Rows are points. Each copy is the shape, with its points in the same order, turned, moved and blurred by noise. Is it also mirrored, or only turned?

Shape:
[[-0.52  0.20  0.32]
 [ 0.67  0.06  0.07]
 [-0.09 -0.39 -0.18]
 [-0.36 -0.10  0.13]
 [ 0.51 -0.25 -0.67]
 [ 0.23  0.06 -0.08]
 [-0.03 -0.16  0.44]
 [ 0.16 -0.59 -0.19]]
Copy 1 (8 x 3):
[[ 0.20  0.04  0.62]
 [-0.45 -0.66 -0.24]
 [-0.01  0.19 -0.25]
 [ 0.09  0.14  0.23]
 [ 0.02 -0.36 -0.85]
 [-0.06 -0.39 -0.15]
 [-0.35  0.01  0.27]
 [-0.25  0.12 -0.48]]
Copy 1 is: only turned
Copy 2, 8 rows:
[[ 0.09 -0.68  0.11]
 [-0.63  0.33  0.02]
 [ 0.24  0.18 -0.03]
 [ 0.20 -0.29  0.06]
 [-0.11  0.66 -0.51]
 [-0.30  0.09 -0.15]
 [-0.10 -0.15  0.41]
 [ 0.20  0.49  0.01]]
Copy 2 is: only turned
Copy 3:
[[ 0.36  0.41  0.28]
 [-0.62 -0.31  0.06]
 [ 0.15 -0.11 -0.40]
 [ 0.31  0.16 -0.01]
 [-0.55 -0.18 -0.74]
 [-0.32  0.02 -0.09]
 [ 0.17 -0.17  0.27]
 [ 0.04 -0.40 -0.49]]
Copy 3 is: mirrored

Shape (8 x 4):
[[-0.23  0.06  0.01 -0.19]
 [-0.02 -0.69  0.03 -0.42]
 [ 0.55 -0.58  0.02 -0.43]
 [ 0.03 -0.20  0.03 -0.38]
 [ 0.18 -0.01 -0.03 -0.04]
 [-0.50  0.35  0.69  0.04]
 [ 0.37  0.05 -0.12  0.21]
 [-0.31  0.03  0.18  0.23]]
Copy 1:
[[-0.39 -0.16 -0.07  0.19]
 [-0.22  0.00  0.03  0.98]
 [ 0.08  0.00  0.53  0.92]
 [-0.28 -0.14  0.18  0.52]
 [-0.02 -0.07  0.17  0.20]
 [-0.26 -0.83 -0.43 -0.05]
 [ 0.23  0.08  0.23  0.05]
 [-0.07 -0.22 -0.37  0.07]]
Copy 1 is: mirrored
Copy 2 (8 x 4):
[[ 0.33  0.23 -0.19 -0.23]
 [ 0.67 -0.46  0.07 -0.24]
 [ 0.49 -0.65 -0.06  0.26]
 [ 0.46 -0.15 -0.19 -0.09]
 [ 0.11  0.01 -0.09  0.08]
 [ 0.62  0.92  0.04 -0.02]
 [-0.16 -0.01  0.01  0.22]
 [ 0.22  0.47  0.22 -0.16]]
Copy 2 is: only turned
Copy 3, 8 rows:
[[-0.18  0.16 -0.02  0.11]
 [-0.43 -0.66 -0.13  0.40]
 [-0.42 -0.92  0.27  0.09]
 [-0.31 -0.27  0.12  0.18]
 [-0.16 -0.23  0.10 -0.15]
 [-0.62  0.53 -0.37 -0.26]
 [ 0.10 -0.27  0.18 -0.30]
 [-0.17  0.17 -0.32 -0.13]]
Copy 3 is: mirrored

Shape (8 x 4):
[[ 0.06 -0.45  0.01 -0.11]
 [ 0.42 -0.26  0.01 -0.10]
 [ 0.69 -0.40  0.20  0.29]
 [-0.29  0.31 -0.23 -0.01]
 [ 0.01  0.67 -0.53  0.10]
 [-0.10 -0.04 -0.60  0.28]
 [ 0.19 -0.64  0.07 -0.16]
 [ 0.13  0.11  0.40  0.14]]
Copy 1:
[[ 0.18 -0.02  0.45 -0.29]
 [-0.22  0.00  0.48 -0.28]
 [-0.41  0.34  0.41 -0.63]
 [ 0.15  0.09  0.07  0.52]
 [-0.28  0.29  0.18  0.81]
 [ 0.18  0.50  0.53  0.36]
 [ 0.17 -0.08  0.56 -0.48]
 [-0.20  0.06 -0.17 -0.18]]
Copy 1 is: mirrored
Copy 2:
[[ 0.37 -0.05 -0.32  0.17]
 [ 0.15 -0.26 -0.48 -0.07]
 [-0.15 -0.09 -0.87  0.09]
 [-0.01 -0.01  0.39 -0.23]
 [-0.42 -0.34  0.46 -0.41]
 [-0.21 -0.27  0.28  0.27]
 [ 0.47 -0.11 -0.50  0.21]
 [-0.04  0.30 -0.34 -0.34]]
Copy 2 is: only turned
Copy 3, 8 rows:
[[-0.15 -0.54  0.15 -0.05]
 [-0.10 -0.34  0.41  0.27]
 [-0.31 -0.49  0.20  0.70]
 [ 0.09  0.17 -0.13 -0.31]
 [ 0.41  0.55 -0.03 -0.01]
 [ 0.51 -0.14 -0.20 -0.02]
 [-0.18 -0.73  0.38  0.12]
 [-0.49 -0.01  0.01  0.11]]
Copy 3 is: only turned
Copy 4, 8 rows:
[[ 0.53  0.18 -0.21 -0.17]
 [ 0.08  0.13 -0.32 -0.32]
 [ 0.01  0.21 -0.84 -0.06]
 [ 0.12 -0.27  0.43  0.04]
 [-0.28 -0.67  0.36 -0.17]
 [ 0.33 -0.67  0.04 -0.10]
 [ 0.56  0.23 -0.35 -0.25]
 [-0.10  0.23 -0.10  0.23]]
Copy 4 is: only turned

Shape, 12 rows:
[[ 0.22  0.48 -0.25  0.80  0.11  0.33]
 [ 0.50 -0.12  0.13 -0.35  0.56  0.08]
 [ 0.40  0.02  0.12 -0.38  0.22  0.12]
 [-0.20 -0.26 -0.12 -0.31 -0.40 -0.17]
 [-0.27  0.00 -0.10 -0.63 -0.41 -0.08]
 [-0.16  0.37 -0.45  0.31  0.45  0.41]
 [-0.02 -0.18  0.22 -0.12  0.33 -0.14]
 [-0.19 -0.42  0.28 -0.26 -0.55 -0.12]
 [-0.20  0.09  0.11 -0.45 -0.22 -0.03]
 [ 0.38 -0.28 -0.12 -0.56  0.23  0.02]
 [ 0.06  0.01 -0.14  0.46  0.27  0.69]
 [-0.23  0.25  0.12 -0.56 -0.31  0.24]]
Copy 1:
[[-0.67  0.42  0.22 -0.10  0.17 -0.64]
 [-0.30 -0.22 -0.06 -0.80 -0.13  0.39]
 [-0.18 -0.30  0.11 -0.42 -0.18  0.34]
 [ 0.40 -0.13  0.30  0.17  0.25  0.30]
 [ 0.56 -0.26  0.53  0.13 -0.14  0.30]
 [-0.29  0.64  0.52 -0.43 -0.06 -0.28]
 [ 0.13  0.07 -0.16 -0.29 -0.04  0.32]
 [ 0.35 -0.16  0.09  0.47  0.12  0.58]
 [ 0.40 -0.14  0.37  0.02 -0.25  0.25]
 [ 0.03 -0.35  0.35 -0.62  0.06  0.50]
 [-0.63  0.56  0.34 -0.18 -0.01  0.04]
 [ 0.24 -0.16  0.46  0.23 -0.47  0.19]]
Copy 1 is: only turned
Copy 2 (12 x 6):
[[ 0.46 -0.69  0.44 -0.36  0.05  0.13]
 [-0.30 -0.64 -0.55  0.32 -0.06 -0.14]
 [-0.24 -0.43 -0.49  0.30  0.00  0.09]
 [-0.15  0.49 -0.22  0.07 -0.22  0.06]
 [-0.35  0.49 -0.15  0.32 -0.11  0.26]
 [-0.14 -0.62  0.60 -0.05 -0.20 -0.03]
 [-0.39 -0.25 -0.40 -0.13 -0.04 -0.22]
 [-0.24  0.53 -0.50 -0.23 -0.15  0.26]
 [-0.36  0.26 -0.15  0.18  0.05  0.23]
 [-0.25 -0.25 -0.56  0.48 -0.31 -0.06]
 [-0.02 -0.75  0.20 -0.33 -0.42  0.23]
 [-0.48  0.17 -0.09  0.25  0.07  0.53]]
Copy 2 is: only turned
Copy 3 (12 x 6):
[[-0.16 -0.38  0.84  0.41 -0.18  0.57]
 [-0.32 -0.24 -0.36 -0.11  0.38  0.29]
 [-0.31 -0.13 -0.24 -0.14  0.37  0.03]
 [ 0.05 -0.10  0.06 -0.28 -0.16 -0.53]
 [ 0.31 -0.15 -0.05 -0.21  0.26 -0.70]
 [ 0.28 -0.55  0.57 -0.09  0.10  0.58]
 [-0.03  0.24 -0.06 -0.26  0.16  0.15]
 [-0.18  0.24  0.13 -0.41 -0.05 -0.73]
 [ 0.12  0.01  0.07 -0.17  0.36 -0.44]
 [-0.13 -0.36 -0.53 -0.35  0.17 -0.10]
 [-0.34 -0.38  0.74 -0.25  0.14  0.51]
 [ 0.17 -0.19  0.20 -0.09  0.52 -0.50]]
Copy 3 is: only turned
Copy 4:
[[ 0.06  0.52  0.01  0.71 -0.06 -0.44]
 [ 0.74  0.17  0.36 -0.40 -0.27 -0.18]
 [ 0.55  0.20  0.14 -0.40 -0.06 -0.02]
 [-0.06 -0.46 -0.20 -0.33  0.12  0.08]
 [ 0.16 -0.39 -0.26 -0.41  0.42  0.28]
 [ 0.60  0.06  0.00  0.71  0.12 -0.33]
 [ 0.33 -0.19  0.36 -0.16 -0.24  0.10]
 [-0.23 -0.38 -0.23 -0.43 -0.17  0.39]
 [ 0.19 -0.21 -0.06 -0.26  0.27  0.34]
 [ 0.60 -0.10  0.04 -0.59 -0.10 -0.21]
 [ 0.48  0.24 -0.25  0.56 -0.40 -0.24]
 [ 0.32 -0.05 -0.28 -0.21  0.38  0.48]]
Copy 4 is: only turned
